Each row of a before or after table is a point. One or more steps were done to the points. Then noise was added and the rows were shuffled. The steps act on how far a point lies along the listed directions, d1 being the first. Write out the steps. A step turns or swaps two directions, mirrors them in a line or flattens them onto one, adds a multiple of one to another, or multiplies one. Angles are multiples of 10 degrees, from the lower direction toward the higher: turns from -170 to 170, lines from 10 to 170 but not 90. Use the fewest steps. Two steps may share a direction if one is a turn and the other turns, adds or multiplies; they go together, in the order done. Otherwise the lowest direction goes first.
In the rows, zero is written as 100.

Directions:
(1): 171 88 113
(2): 110 82 29
(3): 115 170 84
Before (9 x 3):
130 185 54

143 152 52

120 146 102

122 97 91

95 117 106

31 109 64

159 61 61

60 57 27

43 150 117
After (9 x 3):
67 94 150

96 65 134

132 80 45

92 86 21

89 93 118

73 5 132

93 17 109

107 93 94

69 88 71
Steps: multiply d1 by 0.4; mirror d2 and d3 in the line at 170 degrees

Directions:
(1): 106 48 41 68
(2): 54 53 149 77
Before (8 x 4):
101 125 119 132

141 105 76 111

130 121 64 109

122 99 89 108

155 109 29 130

64 106 140 107

134 75 81 97

63 123 195 90
After (8 x 4):
86 99 94 101

115 101 106 109

121 118 102 139

110 124 97 130

104 111 104 80

126 108 110 114

121 79 114 100

113 126 100 113
Steps: flatten d1 and d2 onto the line at 50 degrees

Directions:
(1): 63 98 60 17 114 73
(2): 146 11 90 88 122 107
(3): 69 75 127 132 123 17
(4): 36 52 114 105 42 128
(5): 128 100 36 121 37 60
Before (9 x 6):
65 73 108 120 80 101

101 78 101 59 120 111

74 100 130 87 71 146

90 31 109 99 78 123

88 93 106 114 66 113

85 72 99 76 82 104

109 130 126 144 105 117

119 148 84 117 98 144

130 171 80 113 75 87
After (9 x 6):
89 108 132 95 115 121

95 106 121 104 145 95

77 110 112 123 77 117

118 135 124 76 122 124

184 103 87 89 169 82

5 91 140 100 22 157

127 104 106 81 130 96

66 112 92 105 64 163

163 106 64 85 114 78
Steps: multiply d1 by 0.4; add -1.5 times d2 to d5; turn d4 and d5 by -120 degrees

Directions:
(1): 178 141 119 95 132 41 79 64
(2): 68 120 80 44 183 87 146 119
(3): 140 79 52 153 106 66 129 173
Before (9 x 8):
130 98 75 122 105 77 111 132

107 117 98 127 55 98 87 89

60 125 75 47 195 74 166 117

78 64 84 148 34 131 103 123

48 96 128 90 45 139 54 64

77 88 79 107 110 104 108 141

142 123 94 99 138 82 102 93

94 131 125 67 129 76 134 84

98 106 124 107 76 111 78 68
After (9 x 8):
90 97 99 109 94 97 112 94

107 88 71 131 102 114 117 135

137 140 119 81 118 55 64 62

93 123 89 107 88 95 106 100

61 82 86 102 82 131 111 123

61 112 125 71 86 126 90 53

121 107 108 119 95 70 130 115

128 113 101 110 113 78 98 94

66 102 112 83 94 121 81 93
Steps: turn d1 and d3 by 100 degrees; multiply d2 by 0

Directions:
(1): 63 95 47 127 59 68 52 125 13 97 59
(2): 37 146 48 147 143 138 159 113 105 141 103
Before (14 x 11):
55 127 60 127 118 125 122 119 95 111 102

50 129 67 130 130 141 163 112 126 129 106

46 135 71 124 127 121 123 91 104 99 96

91 125 105 96 143 140 138 91 139 117 125

115 130 126 111 125 125 155 74 160 105 127

74 148 92 126 150 143 182 112 156 120 130

104 99 114 103 93 55 73 109 87 104 88

24 138 6 168 103 123 144 128 44 158 91

52 144 77 120 145 122 136 99 129 139 112

124 123 115 80 106 126 135 81 147 88 120

120 89 123 58 114 100 99 94 126 84 116

58 113 69 118 85 98 93 122 60 103 80

101 76 87 124 52 65 71 115 43 99 76

96 112 104 102 110 116 129 99 124 109 121
After (14 x 11):
66 109 61 116 83 97 78 125 55 96 85

59 103 71 110 84 85 69 94 58 73 75

54 125 70 125 104 115 118 119 83 115 93

38 114 7 158 69 92 96 134 3 139 70

92 121 114 109 126 87 118 104 126 119 108

122 86 123 56 107 95 92 94 117 81 113

137 81 126 91 44 61 56 85 75 65 85

109 82 92 98 34 49 34 129 30 62 71

80 122 86 137 121 124 160 103 119 138 116

143 93 114 68 59 89 79 90 90 65 94

107 90 101 95 71 83 79 103 83 92 99

75 80 68 111 46 75 60 127 37 88 62

77 98 77 105 67 59 39 111 46 99 73

114 79 106 78 68 76 45 100 56 80 84
Steps: swap d1 and d2

Directions:
(1): 14 105 119 62 110 70 75 143 85 102 115 192
(2): 157 18 134 65 91 79 15 78 86 81 89 116
(3): 109 131 82 163 85 45 33 118 75 165 154 79
(4): 44 35 67 138 36 49 115 104 135 48 106 73
(5): 76 50 23 111 181 81 104 80 58 131 52 97
Before (12 x 12):
126 87 115 94 109 98 90 82 101 101 96 107

95 174 101 114 99 99 86 105 99 116 132 108

134 135 159 85 46 131 100 96 115 108 112 109

65 117 103 80 88 102 154 117 101 69 86 129

82 140 126 103 96 108 94 122 92 106 124 123

78 138 101 103 79 119 125 100 126 102 109 99

102 58 82 147 65 30 39 85 72 118 115 74

99 109 89 133 69 80 83 96 112 98 122 62

114 60 61 145 112 54 59 110 78 134 99 88

115 148 128 56 122 151 152 91 85 87 77 108

96 90 126 83 104 98 98 110 91 99 84 107

82 115 113 48 138 123 90 124 89 102 76 151
After (12 x 12):
86 158 100 143 39 67 80 109 127 92 160 90

142 105 71 147 138 49 7 78 17 194 109 77

124 128 116 80 71 138 182 95 123 46 79 86

47 93 130 58 57 119 170 109 125 19 78 119

95 67 100 95 116 85 94 86 94 100 88 120

91 156 127 99 55 128 128 105 141 89 126 97

101 123 113 137 49 98 104 108 123 85 132 77

116 158 112 114 103 95 54 110 86 139 135 93

85 109 150 89 27 104 102 104 124 95 116 125

99 69 111 94 98 96 109 99 95 89 72 86

86 46 74 98 78 102 134 96 129 41 61 80

121 81 50 150 143 47 29 115 47 179 101 100
Steps: turn d1 and d4 by 150 degrees; add 1 times d2 to d5; multiply d3 by 1.6

Directions:
(1): 110 61 195 156 91 124 114 102 131 95 91 132 99 91
(2): 93 94 92 96 71 71 101 103 55 15 61 152 124 68
(3): 43 79 85 155 133 102 145 91 86 58 146 52 119 95
(4): 146 150 120 106 103 107 69 118 112 75 128 54 114 19
(5): 109 126 78 151 44 147 108 48 68 131 60 79 128 95
(6): 92 50 104 78 26 109 81 89 68 106 170 97 62 80
Before (14 x 14):
86 112 85 114 121 87 117 94 63 63 102 73 94 99

86 135 103 137 153 65 125 102 109 5 70 86 156 97

128 112 124 88 114 94 78 117 143 100 107 120 81 86

82 72 90 73 79 81 89 108 95 99 99 133 90 119

101 65 131 90 94 109 98 131 132 108 159 97 71 102

123 143 48 56 135 88 69 99 88 128 63 100 94 139

110 78 131 69 17 112 77 106 78 111 121 107 90 80

129 168 94 65 153 67 74 147 119 68 48 105 133 72

133 131 168 126 103 107 87 101 126 110 82 111 101 89

124 123 104 99 76 84 82 114 80 93 63 123 94 65

106 82 90 91 43 130 87 88 80 165 114 90 86 108

94 111 99 109 126 100 101 88 114 132 111 69 100 112

144 107 138 73 35 102 54 116 105 100 132 124 61 76

156 141 113 97 73 136 79 102 116 136 81 69 123 67
After (14 x 14):
108 115 159 151 111 134 109 78 136 164 106 76 90 127

91 95 104 148 28 127 105 70 68 88 122 95 96 96

100 142 31 102 106 98 87 74 45 79 64 84 124 108

113 82 93 82 28 118 77 94 66 133 109 105 90 84

73 148 62 133 148 95 125 101 91 79 46 75 156 108

92 79 117 99 19 116 97 91 62 92 104 103 111 83

127 109 100 98 63 137 96 87 106 152 78 87 112 108

99 99 105 87 110 92 89 95 112 131 122 83 87 109

79 57 119 122 82 125 116 110 115 106 169 74 81 102

102 122 89 130 86 94 108 95 74 98 52 109 108 85

85 98 99 151 106 126 118 77 119 113 121 77 98 103

106 134 119 92 185 54 109 125 153 56 63 107 126 139

79 94 82 113 77 92 100 96 79 72 100 101 119 86

106 111 98 69 130 64 97 118 78 60 84 113 79 104
Steps: turn d2 and d6 by -30 degrees; add -1 times d1 to d2; mirror d3 and d5 in the line at 130 degrees; multiply d4 by 0

Directions:
(1): 104 107 76 96 87 63 161 93 149 127 24 89 173 97 32 173 140 120
(2): 20 89 95 155 81 57 67 100 85 112 154 89 175 19 59 67 69 110
(3): 64 24 97 71 90 54 194 101 109 62 111 75 23 32 112 101 113 82
(4): 89 163 55 83 123 102 81 25 93 65 132 124 37 70 48 126 120 190
(5): 50 61 40 157 126 104 100 111 130 179 111 121 57 136 139 167 46 125
Before (10 x 18):
99 128 81 111 91 93 82 108 110 117 77 103 142 116 79 104 113 114

43 74 53 156 98 73 99 110 119 184 108 118 141 77 82 144 64 121

99 67 60 90 107 94 124 96 101 103 112 102 31 117 132 133 79 104

57 78 53 124 105 67 132 92 123 121 109 112 97 82 90 141 87 120

70 57 104 122 89 88 137 134 106 133 93 91 108 100 126 122 87 92

77 102 84 112 100 92 82 86 90 97 136 94 107 40 75 92 82 120

74 98 105 120 91 73 86 101 101 94 109 86 163 44 65 82 94 106

124 148 87 88 112 111 60 72 105 92 101 105 95 113 71 123 117 139

98 82 94 131 91 88 105 103 130 146 74 91 140 102 77 116 75 89

88 99 71 102 107 92 114 103 131 131 73 88 113 124 92 135 98 126
After (10 x 18):
72 75 69 108 88 68 134 116 119 114 82 95 91 91 98 120 108 99

151 124 165 58 73 108 118 118 75 64 66 82 150 105 94 66 148 76

140 93 172 44 46 58 146 118 77 44 72 66 196 18 49 27 158 36

84 85 100 122 92 97 77 115 91 116 123 87 145 56 91 78 72 87

133 140 143 64 67 75 108 94 85 38 87 85 190 58 43 47 148 76

162 160 130 34 79 103 73 71 54 16 108 86 122 84 60 44 142 96

116 116 114 59 88 76 132 93 110 64 72 70 132 77 62 83 138 105

68 60 92 143 102 84 97 136 121 146 89 90 153 94 111 111 64 82

59 83 61 113 107 72 101 80 116 108 131 95 65 64 83 137 91 138

132 78 126 82 80 83 139 102 120 97 59 72 126 84 74 91 114 65
Steps: turn d2 and d4 by -50 degrees; turn d3 and d5 by -160 degrees; multiply d5 by 2

Directions:
(1): 5 119 88 94 127 50 125 127 89 141 96 76 88 79 113 117 108 74 46 110
(2): 91 91 84 107 101 90 133 105 72 52 119 88 183 41 90 129 143 142 118 129
(3): 87 125 75 27 70 107 107 124 112 100 140 143 77 34 87 54 107 84 132 72
(4): 86 97 59 107 136 125 91 103 135 132 53 75 113 69 100 150 73 109 161 36
(5): 114 140 28 132 68 105 108 91 157 53 103 46 83 87 93 79 81 108 52 104
(6): 100 65 50 21 88 86 99 39 83 128 131 71 97 131 107 126 72 136 100 125
Before (10 x 20):
64 138 50 47 112 92 93 159 113 152 95 114 84 40 100 66 96 57 120 50

79 138 39 89 91 124 110 112 175 77 84 96 77 34 100 77 68 90 128 47

106 148 74 144 91 124 84 104 171 123 54 86 24 108 111 84 46 62 80 32

74 52 144 74 154 96 79 82 59 142 104 97 120 130 111 138 111 123 130 119

75 81 138 64 113 61 125 122 35 128 101 104 101 93 96 140 126 104 71 163

104 88 111 111 107 134 67 112 140 115 79 111 55 104 89 89 86 69 88 68

92 124 134 96 122 81 75 114 95 121 96 130 38 106 131 56 79 64 73 90

67 110 80 22 85 98 111 111 95 116 130 121 104 50 100 72 93 76 104 110

113 83 129 115 113 110 116 124 103 94 99 113 122 70 102 129 118 116 154
 64

70 125 44 5 84 106 128 95 110 117 154 143 62 37 94 65 96 74 128 95
After (10 x 20):
104 84 112 110 129 107 58 62 120 137 88 58 46 187 116 103 63 101 68 112

92 107 93 62 86 117 125 117 109 51 120 146 136 14 92 79 118 112 162 85

95 65 145 86 116 127 81 122 92 107 101 147 108 71 84 103 125 86 128 83

92 127 84 33 91 91 96 155 83 125 126 146 99 46 95 42 120 66 122 80

73 104 153 73 137 74 89 126 57 124 106 155 81 70 127 77 108 77 111 93

94 83 163 91 113 106 118 124 43 100 103 169 156 43 101 123 143 108 170
 83

89 115 96 92 96 71 107 109 100 133 80 64 30 134 101 113 78 81 20 143

77 115 58 19 89 104 128 89 98 113 152 140 75 52 96 73 101 81 123 108

134 115 99 115 80 120 102 116 151 86 105 103 58 91 101 82 88 94 117 52

76 114 77 36 81 100 107 104 104 113 124 109 92 69 103 68 83 74 87 113
Steps: flatten d1 and d4 onto the line at 150 degrees; swap d2 and d5; add -0.7 times d6 to d3

Directions:
(1): 59 83 102 118 122 132 79 95 172 83 40 86 47 104 99 93 76 102 121 82 112
 124 62 13 68 96 60 141 64 70 123 79
(2): 55 124 85 100 88 113 120 116 64 126 168 52 122 61 92 128 114 52 78 146
 117 108 26 57 143 89 41 110 83 123 105 90
(3): 81 153 81 126 135 132 93 95 114 74 138 97 93 94 195 77 116 112 178 81
 129 109 86 109 112 98 150 77 89 156 96 54
(4): 130 132 116 49 110 146 86 53 79 159 81 149 70 76 134 124 87 101 53 111
 118 150 106 124 48 97 65 98 97 153 154 88
(5): 92 107 62 66 62 71 138 72 96 118 94 113 119 128 71 80 171 118 174 108
 119 170 89 135 71 116 64 155 104 81 71 72
Before (10 x 32):
109 73 83 93 71 57 112 97 88 101 100 108 126 118 54 89 131 116 117 91 85
 100 128 138 94 113 101 114 115 72 68 112

72 107 104 96 112 113 95 92 115 106 100 82 82 89 97 104 88 94 94 103 115
 112 67 72 95 92 73 118 89 97 115 98

78 104 98 116 100 121 90 109 100 91 117 76 105 92 126 93 101 89 109 100
 100 83 84 87 122 94 93 90 86 107 97 88

96 82 106 98 121 116 76 88 136 93 56 111 60 108 109 75 81 112 93 90 95
 104 111 76 74 103 100 111 101 95 119 99

95 114 81 76 79 93 119 77 90 116 101 89 117 112 87 98 154 103 133 118
 113 136 91 115 94 111 70 131 109 93 89 88

96 101 105 107 98 99 104 98 105 99 104 93 98 113 120 88 102 106 103 84
 107 98 98 105 107 104 106 102 96 106 103 85

100 120 110 105 114 117 98 106 103 108 102 97 90 93 116 107 85 87 88 106
 101 91 94 90 99 94 114 90 89 118 114 94

95 125 93 108 95 105 107 111 93 94 129 101 102 99 121 93 112 96 120 98
 115 106 98 122 109 103 132 87 100 125 95 89

119 91 101 95 106 97 85 86 93 122 76 124 88 99 111 96 108 113 81 104 96
 110 118 117 77 110 105 100 102 108 116 94

102 108 98 111 126 125 80 98 109 95 90 99 81 93 130 102 77 108 111 87
 104 91 102 91 97 100 107 90 101 112 103 81
After (10 x 32):
126 95 108 99 116 107 77 88 95 122 82 124 83 91 126 100 94 110 67 101 98
 98 121 115 81 108 114 87 101 120 124 95

84 100 96 104 110 124 91 103 95 116 100 78 90 79 95 123 78 83 79 113 103
 99 70 63 105 97 61 109 91 98 111 87

155 85 108 85 109 84 82 62 140 77 17 151 80 155 106 64 120 162 151 54 89
 111 190 162 43 123 155 106 128 70 87 106

75 125 100 94 94 119 114 113 89 128 123 76 100 78 95 122 102 63 85 132
 110 110 51 68 106 92 69 113 77 114 117 89

95 93 109 108 98 99 100 100 112 101 91 90 91 113 108 90 93 107 92 86 102
 95 96 91 100 105 97 106 93 95 106 91

88 97 99 74 87 90 110 89 90 125 103 90 103 93 64 110 105 92 79 119 108
 119 78 101 94 99 60 127 103 85 102 110

60 95 87 107 81 112 104 107 99 107 116 60 111 90 92 100 119 79 110 114
 104 107 56 69 118 94 50 117 81 87 93 87

80 111 96 115 100 114 96 109 129 86 93 99 75 107 113 87 101 99 127 86
 115 116 89 84 88 102 112 108 85 103 106 84

142 73 104 124 111 68 77 95 123 57 70 139 96 137 113 62 100 156 143 41
 73 62 190 164 83 115 196 69 123 85 68 112

104 78 115 88 106 105 84 101 98 113 84 102 82 90 81 98 74 87 35 114 85
 80 110 88 97 100 87 95 111 98 124 124
Steps: turn d1 and d3 by -80 degrees; turn d2 and d5 by 70 degrees; multiply d2 by 2.5; multiply d4 by 1.3

Directions:
(1): 81 130 145 110 82 152 83 144 58 125 184 88 120 91 164 114 77 84 67 100
 111 54 82 65 147 101 98 91 116 127 81 65 110 103 132 148 114 169 92 93
 121 83 158 138 19 57 110 137
(2): 96 133 182 132 89 91 68 118 89 114 142 139 56 88 111 109 120 111 138 71
 82 84 111 126 82 133 124 114 189 126 127 139 150 72 140 82 5 78 31 87
 82 113 102 68 117 127 66 75
(3): 154 89 137 114 59 83 130 136 76 93 79 84 56 127 43 164 116 187 30 84 87
 81 102 109 99 128 79 80 94 57 127 121 85 90 57 124 71 85 140 86 116 59
 150 113 112 32 40 120
Before (12 x 48):
77 106 82 83 102 137 109 101 89 104 129 84 137 80 155 87 79 61 81 123
 123 79 76 52 138 58 90 87 48 131 73 48 88 107 130 118 161 145 123 113
 121 88 112 138 25 89 145 125

73 82 34 76 125 112 86 80 120 92 96 87 117 104 114 59 94 33 120 112 95
 124 85 73 117 84 84 105 67 116 81 73 103 100 100 90 165 93 110 98 108
 127 71 104 90 124 143 104

80 95 94 98 107 127 99 107 83 101 134 98 135 97 140 71 84 63 97 116 102
 106 83 83 127 91 91 87 100 123 73 71 86 115 110 120 139 135 100 103 90
 121 110 120 65 89 136 102

124 80 45 90 104 78 111 73 121 81 63 99 107 120 66 100 102 106 96 114
 105 125 98 102 86 85 86 80 65 81 109 111 70 115 96 59 128 89 110 87 85
 93 94 91 132 117 100 102

139 70 57 82 91 80 141 95 125 72 34 92 89 123 33 121 114 132 98 101 103
 123 114 118 71 108 85 98 55 79 112 107 89 104 66 98 109 71 134 99 96 76
 86 105 133 87 66 92

126 125 151 101 72 94 111 129 62 100 113 105 58 105 75 148 118 144 53 88
 82 66 103 127 98 126 84 82 112 84 103 114 111 109 82 125 59 98 101 87
 99 84 128 115 100 54 65 113

92 113 110 74 123 124 81 85 120 110 152 101 146 70 159 65 59 24 149 118
 110 100 86 63 119 71 105 89 87 142 45 74 99 101 137 115 136 133 90 108
 128 117 75 100 65 138 141 91

110 123 158 113 64 118 104 159 57 107 150 111 74 110 122 133 114 109 86
 81 96 73 98 96 102 134 89 94 170 118 99 101 115 71 126 113 68 116 73 96
 107 89 159 108 78 64 68 115

74 88 14 81 140 104 102 56 120 107 86 94 152 96 132 51 69 50 102 123 132
 121 90 62 127 56 99 105 10 107 71 63 64 120 96 104 173 111 146 73 113
 104 90 109 61 98 151 119

145 92 91 115 93 68 125 74 121 83 33 98 56 135 14 114 130 158 79 101 83
 110 113 125 61 113 97 100 96 58 125 149 98 98 55 75 66 37 131 85 91 101
 88 85 154 93 44 103

136 86 95 114 58 87 132 131 79 103 92 100 65 123 64 141 119 136 57 76 86
 87 99 128 95 116 97 109 100 80 123 116 88 84 65 115 93 82 127 84 112 81
 113 120 129 69 76 103

117 81 147 115 82 81 105 112 81 92 69 85 74 110 53 128 118 144 97 91 86
 107 92 138 88 132 93 99 109 73 122 130 107 96 89 91 70 73 118 110 117
 88 121 97 122 59 68 105
After (12 x 48):
56 108 82 93 120 128 61 98 107 108 147 103 107 92 148 58 95 21 137 101
 91 103 85 74 124 97 97 113 115 144 82 76 134 88 139 94 128 109 67 92
 105 135 84 98 69 132 139 101

133 91 109 99 77 71 127 120 95 83 67 114 59 122 57 124 134 129 103 82 87
 113 112 124 63 131 84 98 142 87 114 128 99 72 87 73 66 56 95 102 91 99
 112 80 149 92 58 87

143 107 128 94 73 75 127 119 74 87 73 100 50 116 41 153 127 164 47 89 79
 79 108 137 85 125 77 79 91 63 111 126 97 111 57 117 65 74 122 89 96 81
 117 109 129 52 56 108

55 139 118 120 125 117 55 90 94 134 170 134 117 76 177 59 78 44 140 94
 119 85 94 75 129 88 127 117 116 154 90 88 126 92 159 99 78 117 61 58
 101 118 109 88 45 120 128 103

112 102 78 98 91 114 99 104 91 99 120 92 120 113 108 112 86 96 74 114
 111 93 86 77 117 87 88 74 77 101 96 87 78 116 117 90 136 137 105 81 100
 82 133 118 77 89 106 126

130 90 89 88 73 122 133 134 87 91 98 76 105 118 77 139 94 128 60 101 111
 85 97 88 110 109 79 87 59 95 95 77 91 108 84 144 126 127 140 94 115 56
 140 141 65 41 71 127

142 90 74 102 80 114 139 102 92 93 69 57 98 140 51 129 97 153 12 119 104
 81 89 80 112 94 73 78 42 55 96 95 67 118 44 131 142 105 183 86 124 70
 141 141 78 29 67 155

85 121 129 85 133 106 66 72 135 110 149 129 123 62 155 52 75 17 194 106
 99 111 97 86 94 82 121 104 130 155 61 102 124 87 155 85 86 100 50 106
 108 138 45 68 100 182 132 61

74 136 163 119 100 107 73 103 95 113 149 139 79 67 148 88 110 74 149 88
 96 80 98 97 98 97 121 110 154 155 113 108 147 72 171 74 41 92 36 102 87
 116 85 82 78 145 104 76

126 68 122 105 78 87 119 116 77 88 58 66 89 119 48 136 109 150 67 99 94
 105 86 125 101 125 81 89 74 59 113 114 85 107 69 108 106 88 151 114 129
 76 135 116 108 34 73 123

143 85 100 116 49 91 139 142 71 105 97 91 64 127 62 153 117 148 37 75 88
 79 94 122 104 118 90 103 93 73 124 111 81 85 56 126 99 89 140 83 120 70
 129 132 121 49 68 114

81 106 131 115 110 105 81 103 93 100 136 130 103 90 131 66 102 67 141 97
 88 112 97 111 102 110 109 101 155 135 94 107 117 96 130 89 74 101 53 99
 69 139 89 85 100 127 116 71
Steps: turn d1 and d2 by 110 degrees; multiply d1 by 0.7; multiply d3 by 1.3
